Each row of a before or after table is a point. One or more steps were done to the points. Then noise was added and the rows were shuffled. The steps act on columns, c1 being the first. Name the steps. A step turns or swaps two columns, mirrors them in a line or flattens them onto one, adds a multiple of one to another, or multiplies or shifts one. Angles are multiples of 10 degrees, from the lower column toward the higher: turns from -170 to 170, lines from 10 to 170 but not 90. Use the fewest steps. Two steps may share a column if one is a turn and the other turns, adds or multiplies; they go together, in the order done. Otherwise the lowest column goes first.

Before:
[[-14  17]
 [ 12 -35]
 [  1  64]
 [ -5 -16]
 [ 17  68]
 [ -9  19]
 [ -9  67]
 [-20 -34]
 [-10  -1]
 [-55 -24]]
After (10 x 2):
[[-74 -24]
 [ 66  68]
 [-13 -36]
 [ 35  69]
 [ -5  16]
 [-17 -15]
 [ 45  64]
 [  5  19]
 [ -9  -1]
 [-47 -35]]
Steps: add 0.7 times c2 to c1

Before (11 x 4):
[[ 20  -6 -29  48]
 [ -3  12  20  -1]
 [ -2  35   6 -16]
 [  3  13  16  18]
 [ 15  33  -5   5]
 [ 29  20  -3  16]
 [ -7  14  24 -11]
 [ -8   9   6   7]
 [ 13 -14  -4  -7]
 [ -2  13  13  15]
 [ 29 -22 -13  29]]
After, 11 rows:
[[  0  16  17  47]
 [ 31  18   0  41]
 [ 11 -13  -6 -16]
 [ 30 -21 -11  72]
 [  0  13  12  39]
 [ 21  -6 -30 120]
 [ -1  13  21  -2]
 [ -7   9   6  18]
 [ 14  33  -3  10]
 [ -3  36   3 -40]
 [ -7  14  22 -26]]
Steps: multiply c4 by 2.5

Before (13 x 9):
[[ 48  89 -41  -4 -14  15  54 -15  11]
 [ 11 -37  35 -59 -29  28 -11 -46  18]
 [ 58  -3 -87  68  67  19  52 -26  30]
 [ 27  32 -39  10 -18 -10   2 -70  -6]
 [  8 -28  -6 -21 -46 -43 -15 -84 -22]
 [-18 -27  21 -46  39  -9  19  11  27]
 [-39 -44  27 -11  -7 -20 -11  25  19]
 [-10  56  10  17  94  -2  27  -8  38]
 [ 38  17  -4 -54 -21 -52  23 -70 -44]
 [ -3  -8 -31 -59 -30 -42  -4 -22  70]
 [-41 -26  -5 -34  28   2  45   4  38]
 [ 94  23   2  42  61  26  45  14  39]
 [ 12   8  36  11  24   2  74  -6  64]]
After, 13 rows:
[[-31 -28  -6 -35  25  11  41 -32   1]
 [-25 -31  23 -45  40 -10  17  -7   0]
 [ 79 -25  -1 -23 -37 -56 -16 -36  -1]
 [ 18 -10 -35 -48 -19 -52  -1 -14  -1]
 [-36 -45  26 -13   0 -23  -9 -17  -4]
 [ 36  23   7  48  59  35  46  86  -1]
 [ 77  34 -35  10 -17 -17   3 -16  -5]
 [  9   9  34  15  22   7  78   7  -3]
 [ 37  90 -40  -4 -15  16  62  37  -1]
 [  7  51  11  15  89  10  24 -10   3]
 [ 51  -5 -85  63  59  35  51  38  -2]
 [ 83  15  -3 -54  -9 -54  23  -2  -4]
 [ 50 -39  38 -57 -31  25 -16 -14   3]]
Steps: turn c1 and c8 by 60 degrees; turn c5 and c6 by 10 degrees; multiply c9 by 0

Before (14 x 12):
[[ 19  19  13  21 -10 -22  -9  -3   5 -14 -35  -8]
 [ -2  17  29  15  15  31 -16  -2 -23  15 -16  -1]
 [ 17  -5  17   0  17 -22  -9  -6 -28   3 -36   6]
 [-27 -14  23  -1   8  12   2  14  18 -31 -17 -26]
 [ 19  19   0 -15   0  16 -20   6  19  18 -28  10]
 [ 12  51 -14   7   0 -12 -15   0   5  11 -36 -41]
 [-13  22 -68   7   7 -21 -15  -2   5  -6 -30   1]
 [ 25   1  -6  10  11 -17  22  12  32  -5  24  -4]
 [-13  -4 -16 -11  16  20 -13 -48   2  20   1  10]
 [  8  -8   5  -7  14  75  25 -28   6  20   0   7]
 [-10  14  29  -5  18 -21  21 -10 -15  -7 -17  11]
 [ 13   7  26  13 -33 -14   4  10 -16  12 -16   6]
 [ 12  -4  12  13  13 -13  13  10  32  23 -22  -5]
 [-22  10  21  25 -15  46 -16   0  18 -17 -30   6]]
After:
[[ -31   21 -110   23    8   -4  -15   -6    2    3  -14    2]
 [   1   -6  -55  -23    5    1  -14 -121   -2   30  -13   10]
 [ -23   -6  -28   17   24    5   13   24   22   34   14   -6]
 [ -15    7  -14   20  -21    6    6   25   -3   22   13    8]
 [ -28   18  -41  -22   13   -5  -20   15   15   26   20    9]
 [  22    0  -46   19   25   -1   22   29   23    7   25   -4]
 [ -36   19  -27   30    0    8  -10   -8    6   -4   20   -9]
 [ -37   50  -54   14    2    0  -14   -1    5   20   12  -40]
 [  -1   -7  -36  -68    7   31   26  -70    1   30    7    6]
 [ -17  -14  -17  -12   14    5    1   35   11  -21  -27  -27]
 [ -15   19  -10  -20   -9   27  -16   -5  -21   23   -4   -1]
 [ -32    9  -21  -28    6   44  -15    0   18   -7  -22    5]
 [ -37   -5  -23   18  -14  -10   -8  -15  -26   14   19    7]
 [ -17   13   -9   17   -4  -17   21  -24  -16    3  -10   10]]
Steps: swap c1 and c11; shift c3 by -40; turn c4 and c6 by 60 degrees; multiply c5 by 0.4; turn c5 and c9 by -40 degrees; multiply c8 by 2.5; shift c10 by 10

Before, 14 rows:
[[  7 -12  36  25  -4  93 -37 -14 -10 -55 -47 -50 -55  31 -28  29 -41  31]
 [-73  55 -13 -15  43 -58  37  30  45  -1 -25  35  54  34  10  82 -25  53]
 [ -6  -9   0  19 -34 -30 -25 -20  27  -3   9 -43  24 -23  -2 -40  -2  72]
 [-44 -43  27  54  -1 -18 -50  -5  55  -7  45 -28  27 -25  27 -28 -41  37]
 [ 17  30  10   0 -23  33 -29 -12  29 -57   8 -32 -61  47 -36   6 -88  73]
 [-51 -34  28  19 -23 -12 -22 -45  29 -67  67 -62   6 -13   5 -15  10  45]
 [-24  45 -28  12  15  21 -37 -11 -57 -56   5 -11 -33  62  19  34 -18 -18]
 [-56  11 -36  45  18 -17 -36 -51  75 -19  59  -6  15 -45  -9  12  47  -2]
 [-33  43   4   9  11   2 -34  46  19 -52 -28  50   0  86 -26  70  28 -29]
 [-52 -67 -40  10  16   0 -36 -60  58 -31  52  -9  19  -2   7 -44  32  10]
 [-52  51 -17  22  23  -1  44  57  38   8  25  11  40  55   7  41   8  31]
 [ 10  29  41   8  12  38 -20  -1  32 -79 -13 -34 -10  -4   7 -42 -51  63]
 [ 42  20  61   6  19  43 -17 -15 -32 -45   3 -22   0  46 -44  11 -73  42]
 [ 23   2 -24 -20  15  50 -49  36  -8 -82  10 -14 -49   7 -34  53 -21  23]]
After, 14 rows:
[[  8  26 -41   7 -24  34   9   0  40  36 -13 -30  -8  17  72 -39 -44 -65]
 [ 16  28 -31   1  23  35  17  -9  49 -14   9 -39 -61 -36  65  -2 -80 -73]
 [-48  51 -13  25  68   5 -46  54  32  10  29  11  42  -2  -8  40  16 -25]
 [ -5 -10  15  21 -29 -23  13 -21  19  -1   9 -43  25 -30   4 -46   8 -73]
 [ 22  -1  15 -24  28  46  37  34  -8  -3  15  -6 -55   7  92  51 -23 -33]
 [  7 -15 -50  22  11  93  38 -13   4  -6 -43 -49 -51  -3  63  29 -43 -41]
 [-47 -65  40  16  30   4  30 -58  54  13  50 -21  15   4  29 -42  48 -23]
 [-38  44 -39  10  69   5  32  54  13  -2 -25  49  -2 -12  61  70  22  21]
 [-54   4  50  44  -9 -21  37 -48  76  -1  56  -7   9  23  21  10  61  -6]
 [-64  51  -5 -15  39 -56 -42  28  41   9 -21  29  51  23   6  80 -10 -45]
 [-38 -39 -14  55 -36 -10  43  -7  65  34  43 -35  27   8  -4 -28 -34 -46]
 [ 50  23 -78   6   6  47  18 -19 -18 -31  -1 -22  -1  12  55   7 -77 -52]
 [-21  39  -2   9  70  24  42  -9 -54  37   3  -7 -29  -5  41  33 -30  12]
 [-54 -34 -22  20 -31 -14  12 -51  31  27  65 -61   4  -8  63 -18  16 -49]]
Steps: turn c3 and c14 by 150 degrees; turn c5 and c14 by 70 degrees; turn c7 and c18 by 170 degrees; turn c9 and c17 by 10 degrees; turn c10 and c15 by -110 degrees
